Every row gives one point. A path goes straight from each point to the next, and from the last back to the first. The post is the endless flat space through its rows: a point in 2 columns, a line in 3, a plane in 4, and so on, so that a path can go around it. Count how often the path circles the post. Going back the other way cancels.

Post (1 x 2):
[[2 5]]
Path:
[[ 35  14]
 [ 23 -30]
 [-12 -25]
 [-32   8]
 [ -5  48]
 [ 40  19]
 [ 28 -26]
 [-10 -17]
 [-38   8]
 [ -2  21]
 [ 23  40]
 [-18  41]
 [-39  44]
 [  0  31]
 [ 45  21]
 [ 11 -19]
 [-15 -23]
 [-24  25]
 [  0  37]]
Times around: 3

Post:
[[  9  -3 -10  -1  15  35]
 [  3   7 -30 -12 -42  65]
 [  9   9  -6 -39  10  20]
 [ 25  -6   8  55 -17 -26]
 [ 14   5  24  36 -46  38]]
Path:
[[ 44  -4  20 -21 -28   2]
 [ 28  10 -10   5 -63  40]
 [ 49 -19   7  22 -34  27]
 [ 31  16  22  20 -13  31]
 [  9  25 -14 -18 -30  24]
 [-10   4  24  13  -7  42]
 [ -5 -12  -2 -19 -46  44]
 [ 20 -18  -1  15  15  39]
 [ 53   5 -16  36 -18  13]
 [ 44 -15 -32  17 -25  28]
 [ 22 -25  12   2 -27  25]
 [ -5 -33 -22  32  -1  89]
 [ 36 -22   7  22 -15 -13]
 [ 54  23   0  -2 -26   7]
 [ 13  11  26  24  24  29]
 [-16  23 -55 -36 -26   5]
 [ -1  -2   7 -24 -19  -4]
 [  8 -16 -31 -36 -33   4]]
Times around: 2

Post:
[[ -8  -4  40 -15  15  -8  17  16  35 -23   2]
 [ 10 -23  24  10  63 -38  16  12 -18  28  12]
 [  6 -21 -20  -6  -7 -25 -10  10 -26  32  -7]
 [ 10   2 -13 -39  12  17   7  21 -26   1 -22]
 [ 26  11  51 -35  -7  51 -53  42   8  33  22]
 [ 13   4 -29 -22 -26  22 -25 -43  -9 -26 -68]
 [-22  -6  -9  18  61  13   0  35  17 -39  -2]
 [ 16  -2 -24  -5   0  14   7 -17  -7   9  17]
 [ -5 -22 -52  -6  41  17   6 -14  36  26   6]
 [  5 -19  11  49  52  -4  40  59 -28 -13 -51]]
Path:
[[ -6   8 -17  17   2  39  -7  18  22 -11 -41]
 [-32 -28 -41 -43  55 -24  62  -1  -8   2 -29]
 [-33 -25  17  -5  -3  26 -16  -1  16 -29  -5]
 [-18 -18   7 -41  25  29 -21  19 -43  37 -47]
 [ 25 -45  30  31  26  30  27  36 -11  -6 -26]
 [ 41   1   0  14   5  -5 -39  27 -24 -33 -20]
 [ 16  19  21 -34  33   4  -1  29 -29 -16 -16]]
Times around: 1

Post:
[[ -9  23   9 -38  12 -14  -9   0  53  39  62  10   6  33   7 -32 -42 -34]
 [-18  -8  11  -1 -23  29  11  -8  13 -26  56 -16   2 -41  10  45  23 -11]
 [-32  18  11  12  -8  13 -25  46   6 -29 -19  14 -26 -11  27  17   0 -16]
 [ 15  16  -3 -49 -17  21  38   0 -73  17 -24  54  -7  23  44 -11 -14  39]
 [ 22  26  12  -7  19  -1 -42   5   5  55  41  -2  54  20  -5 -45  -3  24]
 [-35  -4  22  30  27  -5   1 -23  23  -4  22  -7 -43 -54  84  47 -10 -18]
 [  8  18  22 -50  55 -11  -8   6 -21  28  13 -27  44  23 -24  -8 -23 -35]
 [-42 -27 -18  29 -27  41   8 -13  18 -38 -24   9  44  -1  38  28  15 -20]
 [-10  12  19 -40 -49 -25 -34  14 -63 -14 -14  74  30  22  46  16 -49  53]
 [-29 -36   3  22  16  62 -16 -24  17 -19  -8  19 -27 -12   5  64  -3  11]
 [ 11  18  51  13  14 -26 -16 -32  -4  24  29 -13 -10  40 -12 -26  -5 -31]
 [-16  10  11 -19  43 -38  17  -8  15  11  23  27  20   5 -29 -16  11  15]
 [  6  24  55  12  47  19  25  11 -47 -46   4  33  16  51  33 -16 -50  26]
 [  2   5  16 -47  37 -20 -23 -20   9  -2  23 -43   3  54   2 -50  -5  25]
 [  3  18 -38 -19  46 -19 -31 -27 -23  -6  60   6  11  27  -6 -33  -2 -30]
 [-47  -1 -23  64 -15  16  15   3  23 -14   2 -23 -26   3  32  80 -20   2]
 [ 18  32  12 -14  -1   8  23  -5 -54 -37 -33  31  -1 -22   5 -29 -78  24]]
Path, 18 rows:
[[ 45   0  25  20  62 -22  15 -22 -26  23  25 -12  38  15  21   0 -25  12]
 [ 16  44 -21   1   4 -31 -20  23 -14   4 -18  17  31  36  30  24 -70  17]
 [ 30  -3  53   2  31 -14  18 -38   8  -6   2  37  -7   5  -2  32  -6  36]
 [-10 -26 -26 -33  18 -14 -22  -9 -23 -19  64 -12  30  -9  -9  43  17  15]
 [-19  -8   2 -13  28  16 -44  10 -33  14  27  27  -4  21  36  15  21  -4]
 [-42  11   1   6  10  -9 -52 -38 -37 -30  53  55  11   9  53 -28  20  11]
 [-34  25 -25  -2  34  -7 -40 -38 -19 -41  18  -7 -12   1  61  22  -6  -2]
 [ -6   2  20   1  25  -4 -10  -7 -17 -21 -11   1  20  46  13  17 -13 -36]
 [ -7   5  14  -7  28  -8   7   0   1 -28   0   8 -26  23  14  15 -14 -27]
 [  5  43  -4  36  -3 -18  27 -20   2 -45  16   0   3   8   2 -20 -41  14]
 [-32  67 -11   6  48  -3  -8   0  21  18  52  -2   0  35  -1 -18 -18   6]
 [-25   2  22  15 -32   2 -10 -26   2 -24  24  10  -2  29   5 -48 -21  -7]
 [-18 -14 -14  -6  20 -16 -17  20 -20 -17  15  11   2   3   6  25 -28   3]
 [-12 -18 -35  16  31 -15  -6 -15  21 -32  22  19  21  -2  65   0  -6   2]
 [ 25  18  36 -32  17  -7  -2 -32 -37  13  36  54   4  13   6  36 -23  -8]
 [-17  32  36   2  16  -6  16 -11 -13  -1  36  17  18   6  13  12 -15 -12]
 [-56   8  -1  12  20 -39  17 -15 -24 -19   0  10  39  14   0 -16 -15  -1]
 [-12 -15 -14  12  -9 -11 -20  -2 -15 -56  20 -20   0 -22   6 -16  -8 -43]]
Times around: 1

Post (17 x 18):
[[ -3 -29  38  -5  18   4 -40  22 -38   1 -15 -38   9  10  37 -40  28   3]
 [ -9 -14 -41  44  16 -31 -50   6  40 -48  38 -34  -7   5   6 -36  43 -32]
 [ 59 -37  26  46   5   0 -15 -15  27  11  51  17 -22  13 -56 -20 -59 -59]
 [ -6 -15  -2   9  26  28 -41  30  20  -7 -12 -24  72  14 -37 -23   3   6]
 [-12   8 -30  13  -5 -28  59 -18 -11   4 -32  35 -36  53  19 -24  19  18]
 [-36  -9   4 -10  -8   4 -30  14 -36  -9  13 -21  28 -23 -54 -43  19  19]
 [-25  14  30  77  -1   5 -29  20 -55 -16 -37  25  12 -36  11   0 -53  17]
 [ 22   8 -22  20 -25 -22 -24 -16  -4  23  41  19  34  16 -22  28 -20  39]
 [ 32   9  -8 -20   3 -41  25  52   6  -4  -9  22  31  44  -8  -2  -7  29]
 [ 33  28  11 -14 -32 -18 -26 -27  -8   3 -32 -62  15 -18  -1   9  11  25]
 [-33 -12  27 -20  34 -17  -8  19 -21 -21 -20   1  48 -22  34 -33  24 -15]
 [  7  18 -31  82  -5  -5 -15  -1 -77  -3 -44 -34  43   9  39  25  -9   1]
 [-33   6 -15  22  32 -53   5   3  -3 -12   6 -26 -25  31 -11  -5  42  18]
 [ 14  33 -11  48  15  -8  38  17  21   8   8  32 -36   8  31 -12  30 -37]
 [-33 -12 -36 -33   8 -11   8   2  17  25  28  -2  -4  -6   0  -8 -17  11]
 [ 32   4 -10  74   6 -13  24   2   5  25   2  -1  37  -9   7  -9 -28   7]
 [ 41  17  16 -36  24  10  53  22  19 -17  10   0  49  24  19 -31  -8  10]]
Path:
[[ 26 -16  17 -19  18   4  -2  36   1  30 -67 -13  -4  19   6  19  23 -10]
 [-26  21  -5  24 -11   4  10 -50  -8 -26  15 -25  17   0  -4  42  16 -24]
 [-53 -26 -57   6 -38   1 -61  -8  -7 -28  -5  -3  28   3   7 -37  29 -10]
 [ 26  21 -23 -51  -1  -1  63  -7  48   6  -7 -19 -37  26   2  12   5  -8]
 [ -8 -14 -16  35  18 -30  -4 -31  -1  -3  14  -1 -36  17  23  -1  27  -9]
 [ 13 -14 -13  33  39 -58 -35 -24 -16 -24 -27 -25  -5   5  17   5 -19  10]
 [  9  -8  30   8  30 -44 -21   1  16  -6  24  36  19  -6  12 -43  12 -20]
 [  9  48  23  21  25  24   9   0  -6 -14 -16   2  -8 -46  -8 -16  -9  12]]
Times around: 0

Post, 17 rows:
[[ 10 -47  12  -8  -1 -33 -11 -25  -6 -20  -6  32 -24  23  83  21  45   0]
 [  4 -44 -28  30  35  20 -17 -21 -41   7 -12  14  22 -17  -4 -45 -15   7]
 [ 15  -7 -27  -3 -22   0 -17 -19 -25 -30 -14  -4  30 -49  27 -44 -51  16]
 [ 36   9 -13  54 -50 -19 -23  -7  -2 -16 -22  11  32 -24   6 -32 -28   0]
 [-39 -24  -6 -28   0  24  51  47   6  55   2 -45 -75  30  29  23  27 -18]
 [ -7  15 -55   2  34  16  19 -25 -14  34  -7  -8 -36   0 -11   6 -16  37]
 [ -2  -4 -59 -15  11   1   8  -9 -54  16   4 -38 -19  15 -13  17  -9 -18]
 [-13 -28  29 -25  -6 -55 -29  18  54  13   9 -25  13   0   5 -20  25   0]
 [ 41 -32  13  22 -25 -14 -43 -63 -11  -1  29  -2   4 -14  23 -33 -55  17]
 [ 30 -17   1  29 -14   1  -8 -35  33 -31 -16 -21  36 -37   2   2 -40 -12]
 [ 41 -42  -6  26 -36 -22  -4 -44  -4 -45 -13  -3  -9 -56 -26 -50 -10  18]
 [ -3 -43 -18 -11  38 -38   0  49  16  24  -6 -20 -85  10  42  38  18 -14]
 [ -5 -10  38 -42 -12   5 -27  48  21   1 -14 -39 -45  11 -25  44   4   5]
 [ 25 -10  22 -15 -45 -16 -19 -21  43 -35 -27  27   7 -12 -26 -48 -32 -43]
 [-32 -16  -9   2  38 -12  34  10 -53  27  10   7 -20 -31  -6  34 -16  -6]
 [-29 -11  -4 -13  39  -3  13  -2 -32  64 -50 -47 -68  -1  29  15  12   2]
 [ 49  -9  20  18  -6 -25   1 -22  13 -51  -6  -9  19  18  -4 -46 -35   5]]
Path (27 x 18):
[[ 45 -39  46  21  -2 -11   1 -47  23 -27 -17  10 -75 -28  23   5   9  10]
 [-46 -27  -4 -21  19 -12 -22   2   0   0  34 -30 -20 -39   6   2 -10   4]
 [ 15 -19 -28  -3  -4  11 -13   1  24 -36 -37 -35  -9   7  17   2 -26  -5]
 [ -5  -5  11   3 -39  -7 -10  -7  16  -7 -19 -18  10   5  -6 -59 -33   3]
 [ 26 -28 -41 -21  11 -18   6   2 -65 -20 -33 -38 -45   8 -18   8 -22  -9]
 [ -3 -20   8 -50   4 -29 -18 -17  19  38  30  20  30 -21   7  -3 -26   5]
 [ 40 -38 -29  -7   2 -19 -33  -6 -13 -20   7  35   0 -66   5 -29 -16 -29]
 [  7  14   2  31  -7 -14 -27 -25  16  25  16  -2 -17  14  10 -38  -1  10]
 [ -9 -22  -5  -6  52  10 -36  -9  20  15 -15 -46   6  18 -22 -24  -8  15]
 [-11 -12 -12  20 -24 -10  19  42 -43 -33  10  17  25  15 -17 -50  17 -62]
 [ 16 -20 -21   7  -9   0 -25 -21 -47  -8  10 -34  -9  50  17   3  -3  26]
 [  4 -58  -4 -17 -35  -1  15   3 -22 -28 -23 -10 -36 -50 -10   6 -36 -11]
 [ 22  -7 -30 -22   3 -17  34 -16  21  -9  -7   8 -19  33  -9  34  18 -16]
 [ 39 -28  -4  23   9  21 -29 -15 -16  -8 -13 -33   5 -39   2  19 -41  -6]
 [-22   0 -17   3 -17   3  13 -18  -3   9  -4  17  36 -67 -33 -47 -16 -17]
 [ 28 -28 -25 -10 -30  34 -23  -8   1 -18  -2 -26 -58  26  11 -42 -28  -7]
 [  1 -20   9  -1  40 -22   6 -10  49 -19   1 -69 -48 -11  -1  30 -41   9]
 [  1  -5 -13 -18 -11  -2  14 -21  44   5 -32 -53 -54  27  26  -2 -11   4]
 [ 16 -29 -32   8 -25 -27  44 -29  46 -14 -48  12 -39 -25 -16  11  21 -15]
 [ 18 -61 -29  -9  24 -19  -1  21 -36  12   9  -8 -39  -8  30   0  19   8]
 [ -1 -21  55 -19  32  11  15 -32 -27  -9  54 -18  17  -8 -24  48 -11  18]
 [-14   8  18 -16  64 -10 -44 -19  -1  28   8 -14  -7  10 -31 -28 -15  13]
 [ -5  15  -9  -4   1  19 -14  24  -3   4  21 -17 -12  44 -20  38  -6  16]
 [-17  -6 -17 -29  53  11  20  11  11   6 -34   8 -57  45  31  21 -26  -1]
 [-33 -34 -10 -15  -7   1  26 -42 -13  47 -37  -2  23 -20   5 -34   3  22]
 [ 30 -15 -64   1   7   4   9 -24  -5 -13  11   3   0 -32 -18 -54 -23  44]
 [ 13 -51 -19  28  23 -39 -28   6   2   4  10  34   6 -87  18   5   0 -41]]
Times around: 4

Post:
[[ -1 -29  16  -1   0 -33 -51  18 -10 -15  20   5   9   9  26 -13  22 -12]
 [ 17  21  -3 -45 -21 -30 -13  25   0  19  -6  -3  51  -4  -6   0  45 -14]
 [ -3 -12   2 -19  -4 -26 -20   7  -9 -13 -25  43  37  -5 -13 -10  70   9]
 [-18  -4  31  15 -11 -16 -31  18  23  -8   7  19  52  -8 -12 -25  -5   4]
 [-13  21 -21  17 -44  42  31 -17  22   1  34  37 -25  -1 -21 -18  16  17]
 [  7  39  35  24 -78  77 -38 -87   9  23   3 -36   2   6 -46 -22 -27  20]
 [ 12 -19  11  -2  12  -4  18  17 -30  -3  -6  -4  41 -14  68   3  40  32]
 [ 25  -8  40 -28  43  -2  16  -7  -8 -34  42  21 -20  19  35 -40 -12  19]
 [-21  52 -43 -10   2 -24 -10 -66  54  50 -30  41 -56 -23  73  29  10   1]
 [ -7 -28 -11   7 -19 -41 -13   6   8  15 -18   5 -17  31 -16 -43 -25  -5]
 [-14  18  -7 -15  38 -35 -34 -11   4  66 -17   7  -5   1  10  24  58  27]
 [-16   6  11 -21 -45  -5  -4  -7   3  -5   7 -10  16  -7 -16  10  39  34]
 [ -1 -19  -3 -25  14 -29 -28  -9  13  -9  32  44  39  37  40  -1   2  14]
 [ -4   1 -18  -6  30 -22  -8  32   1 -29 -10   9   7  12 -36   2  32   4]
 [ -2 -14 -15  -3  40 -57  26 -74  22  18 -12  -5  -9   2  13   3  14 -53]
 [ 18 -23  63   1  37   9  61   9 -41  -4   2  12 -54  58 -66  25  -5  -2]
 [ 16 -30  11  -2 -13  19  -9   0 -20 -13  47  37 -27  -4 -33  -8 -50  15]]
Path, 12 rows:
[[ 15 -28  -8   5 -40  -5 -12  -9  -9   4  47  -9  29  13   8   0 -13  54]
 [ 44 -32  50 -24 -12  22   3  -5  -6   7   9  28 -19   8 -30  -4  21  -8]
 [  7 -33  29   5 -52  42 -33  12 -16 -12  19  10  13   6  -7 -10  60  30]
 [ 45 -43 -23  34  41  -8  -1  17 -13   8  32  23  18   3 -24  17  11  14]
 [ 36  14 -12  23 -16  29 -11 -35 -16  50   2  19   6  19  26 -25  14 -15]
 [-28  40  81 -35 -17 -15 -19 -70   0 -15  44   6  51  49 -38   2  34   3]
 [-13  26 -23 -15  -6  -5  33 -39  22  18 -22   5 -23  14  28  -6 -13  10]
 [ 14  -4  48 -10  18 -11   8  55   2  -6  17 -36 -21 -24  20 -51   6 -29]
 [ 55  -4  14 -20   7  14   1 -25  28 -12  16  -5   4  34  18 -35 -29  39]
 [ 33  29 -23  11 -28 -18  -7 -32  17   8 -32   7  57 -15 -19  12  19  -9]
 [ -8  20  27  16  17 -13   4 -24  -2  20 -11   1 -10  31   4  27   3  -4]
 [ -4  24  21 -27 -12 -36 -37 -36  -3 -21 -39 -11  22   3  15 -21  34  15]]
Times around: 1

Post:
[[ 16  -3  -3  20   4 -19 -18   1 -26 -31  66 -22 -13  39  -2 -38   8 -20]
 [ 14 -39   8   4  -8  -6   0 -12  -3  -7  31 -18  -2  -7 -11 -36  10   9]
 [  4   8  18  12 -43 -37  19  15  36 -13 -12  -7  38 -36  25  13  10   0]
 [ -1  -1 -20  39  -1  -1 -35  10  22  15  11   0 -11 -28 -43  45  47  18]
 [ 21   0  30  -3 -16 -14   7 -10  32 -14 -12  19  -4 -20  23  16   7  26]
 [  1  52  -2 -22 -23   2  39  17  19  17   0 -27   2  -8  15   3  -8  -2]
 [ 30 -10 -19  20   5 -14   8   2 -30  31  36  -8  -2  38  23 -37  -7 -10]
 [ -9  39  16  -3 -26 -15  11  17   5  33   3  15  -2  -4   6 -29  -8   0]
 [ 26  43  -1  26 -18  16  22   0 -24  27  30 -11 -28 -10  33 -36   2 -12]
 [ 24  -8  15  32   2 -10  24 -11 -14  16  23 -21 -32  42   5 -49  11 -37]
 [ 29 -14  14  14 -23  13  14  17 -21  22  38 -15 -43  28  21 -34 -13 -36]
 [-10 -40   8  11 -22 -46  31   4   9 -36 -25   4  14 -23   8  17  39  30]
 [ 18  -2   0  39   3  11 -26  13   7  10 -31 -29 -21  -9 -29   3  19  28]
 [-32 -24  12  21 -49 -23  39 -20  19 -26   0  -1  13   9  34   7   3  28]
 [ 14  12   8  28 -30  -7  39  16  13  -6   0  13  26 -23  -1  20  -9  28]
 [ 18   0  -3  35 -23 -11 -33  -7  -1  13 -25 -18  -6 -25 -54  42  13  24]
 [ 22 -22 -43  25 -18 -21 -15  -1  33 -20  14  -2  -7   2 -35  12  12  13]]
Path:
[[-61 -21 -16  -6 -65   3   5 -36   7 -29  14 -26 -21  55 -44 -16 -30   9]
 [ 28 -45  -3  47  -1  44   5   8 -19 -41  14  -7 -44 -48   9  38  30  23]
 [ -2 -24 -39  15 -38 -55  24 -12  29  -3 -11  24 -13  21  -1  16 -10  26]
 [ 51  38 -24  72 -30  18  -8  13   8  22  54  12 -17  29  36 -21 -16  34]
 [ 64 -45  18  19 -45   8  -3 -11  49 -13  45 -24   3   4 -31   3  12 -38]
 [ 37  11  43   5 -29 -32  26   4  36  13 -37   4 -16  -5  31  35   7   2]
 [-18  17 -24  18 -28   1 -40   0  20  15  73  26 -46 -23  20  23  25 -17]
 [ 16  -3   1   9 -41  22 -33  36 -20  -6  41  -9  -6 -39 -20  27 -22  -8]
 [ -2   6 -12  20 -42   0  16  -2   7  14  -8   9 -42 -24  35 -25 -18 -10]
 [ -5  29 -14  59  -4  -7 -33  23  -1 -14 -16 -19   2  48 -42  46  -4 -26]
 [ -4  22  29  38 -35   7   2  -6  28  24  -1  -4  -4  -1 -11 -11   8   3]
 [  0  -2  43 -22   1 -95 -14  23  59 -49  -3  11  -5 -12  -5  26  81 -11]
 [ 12 -31  28   4   1 -49  -1   7  28   1 -52   8   5 -38  -3   9   9   1]
 [-33   9 -21  27 -23   1  41  13   2 -34  -4 -20  15  -3  17  -1  11  12]
 [-18  13  10  33 -24 -16  16   3   8  31 -58 -11   9  -9 -16 -27  41  35]
 [ 26  22  52  19 -44 -37  -4   0  21   7  -5  -8 -28  30  41  10  24 -13]
 [ 34  50  18  -4  14   5 -22   6  25  21  12 -12 -29 -40   8 -10 -14  15]
 [ 46   2  20  34 -13 -34  -1 -32  -8  20   5  41  -2 -38  17  31  21  -8]
 [ 53 -21  -7  17 -63  -5  42   5  54 -11 -44  10  20 -23  25  45 -28  16]
 [ 35  20  54  11 -25 -32   7 -10  40 -32 -50 -34  -5  23 -15 -47  14  13]
 [-29  53  10  13  -1  -4  11 -19 -10  12  36 -24 -13  -2  55 -44  -6  25]
 [  9  -7 -35  26 -10 -27 -10  27  11  -6  -2 -20  10 -29 -41  10  -6  -7]
 [ 28 -40   1  25 -12  15  -2   1  11  39 -11  22 -34  46 -27  -4 -26  -8]
 [ 10  -2 -12  63 -41  17  44  -4 -10 -16  -2 -40   3  24   4  -2  14  32]]
Times around: 3

Post (17 x 18):
[[ 19  -9   2 -21 -16   7   9  11 -13   8  13  21 -11 -33 -16  24  13  36]
 [-27 -34  16   1  46 -23 -14  25  11  33  10   9  -3  18 -28 -25  -3  -3]
 [  3  -4  -4  -4  10  18   3  25  10 -13 -37 -52  29 -31   7 -33   4  46]
 [-11   7  -8 -13   3 -20  -9   4  -9  15  40   3 -28  10  38   9  -4 -29]
 [  3  -7  45  11   5 -30  -1 -20  -5  -1 -18  12  29 -28   4  29 -15  -7]
 [-28  -7 -20   3  14   0   8  10  17  -2   3 -24  26  31  21   6 -25 -28]
 [-33 -40 -25  19  24  18   7 -33   7  30 -12 -20  15  10  21  14  12   5]
 [ 26   9  31  14  50   0  11 -10 -28 -51 -17   6   4 -52  11 -17 -19   1]
 [ 36   6  11 -32 -11 -20  24  -4 -10  21 -45   6   6  13  -4  16 -44  20]
 [ 22 -47  -9 -26 -48  10 -17  -5  20 -25 -25  33   7 -39 -28 -33 -19  52]
 [-14 -15   0  35   3   9  -9 -13   6  26 -15  15 -14   9   6  31  -7  18]
 [  1  29   2 -20 -60 -25  28 -28 -19  -2 -16  40   8 -28  -7   3 -63  -1]
 [ 44  26  38 -32  -9   0   0  12 -13 -36  -8   9  30  10  10 -27   2  22]
 [ 10   4 -19 -15  -4  19   2  14  12  14   0   7   0   0  22  -7   5 -31]
 [ -8  -5   6 -11  15  -8  21  -6 -50 -10 -42  14 -38   2   9  26 -17   0]
 [-12 -20   0  -5  11  -5 -17  29 -27  27  23 -55 -38   0 -19  -9   8 -18]
 [ -1   5  -3  -9  30  51 -19   0  13   0 -20 -41   8 -14  19   2  17  39]]
Path, 22 rows:
[[ -8  22  -1  -7 -95 -18  29 -28 -24   8 -17  31  25   6  -4 -41 -38  54]
 [ 33 -15   8 -15  32  16  58   7   5   7 -51  16  39  -1   1  20  16  20]
 [ 49  69  23  -4 -25 -36  25   1  -5 -23 -45  11  18  -3  19  13 -28 -20]
 [ 64   6   1 -13  10   9 -23   3 -17 -10  -2  -5 -19   9   0  14 -43   5]
 [ 13   2  10 -48   9  12  28  -7  14  26 -55  51  16 -55  21  26 -37  11]
 [ 21 -14  58  15  44 -12 -10 -11  16 -12 -36  -6  11  40  30   2   7   4]
 [  3 -13 -49  -1  -7 -11   6 -31  14  36  -5 -16 -13  66  29  19 -24 -21]
 [ 12 -36  10   1  51  11   4 -23 -12 -10 -30   4  25 -11  24 -13  29  30]
 [ 19 -19  26   9 -21 -21   9  -6 -14  11  -3  43  42  10 -48 -32 -64 -17]
 [ 26  54  28  24   8   3  30  15 -22   3  29 -18 -12 -16  -5  12 -29  -3]
 [  9  27   6  -3  76  21  25  -5 -25   7 -29 -32 -18 -39   0  -4  -8 -24]
 [  0 -12  22   2  38 -15  43  39 -34 -13 -28   5  32 -44 -24  -6  36 -11]
 [ 13  19 -68  -6 -10  37  23  13  21  54 -36  20  16  22   6  20 -55 -10]
 [-57   3   7 -22 -19 -11  -1  -6 -17  24  37 -22   2  36  -4  -7 -31   4]
 [ -8  27 -13  -5  50  27  17  14 -30 -42   2 -47 -54  40  47  16 -29 -81]
 [ 37   8  39 -32  26 -11  -9 -28  -9 -44 -18 -12  16 -32  -1  25 -11  -8]
 [-26 -12  -9  14  70  32 -29   2  -4  23 -35 -52  -5  19   7   9  16  13]
 [ -7 -40  34  12 -19  15 -48 -30 -31  36   5   3  -8  -7 -19 -18  -5   7]
 [ 20 -27 -14 -35   8  13  44  14  43  44   6  17  21  42 -31   1 -37  -9]
 [  2  10   6 -13  20  -6  32   4  16  14 -27 -14  38  -7   5 -55  -3 -19]
 [ 19 -13 -35 -13  23  40  33  13   3 -21 -65   3  27  11  -8  20  -6  36]
 [ 36  -3  18 -30  22   6  -5 -24   0   7  14  31  40  -7   7 -34 -28  13]]
Times around: 5
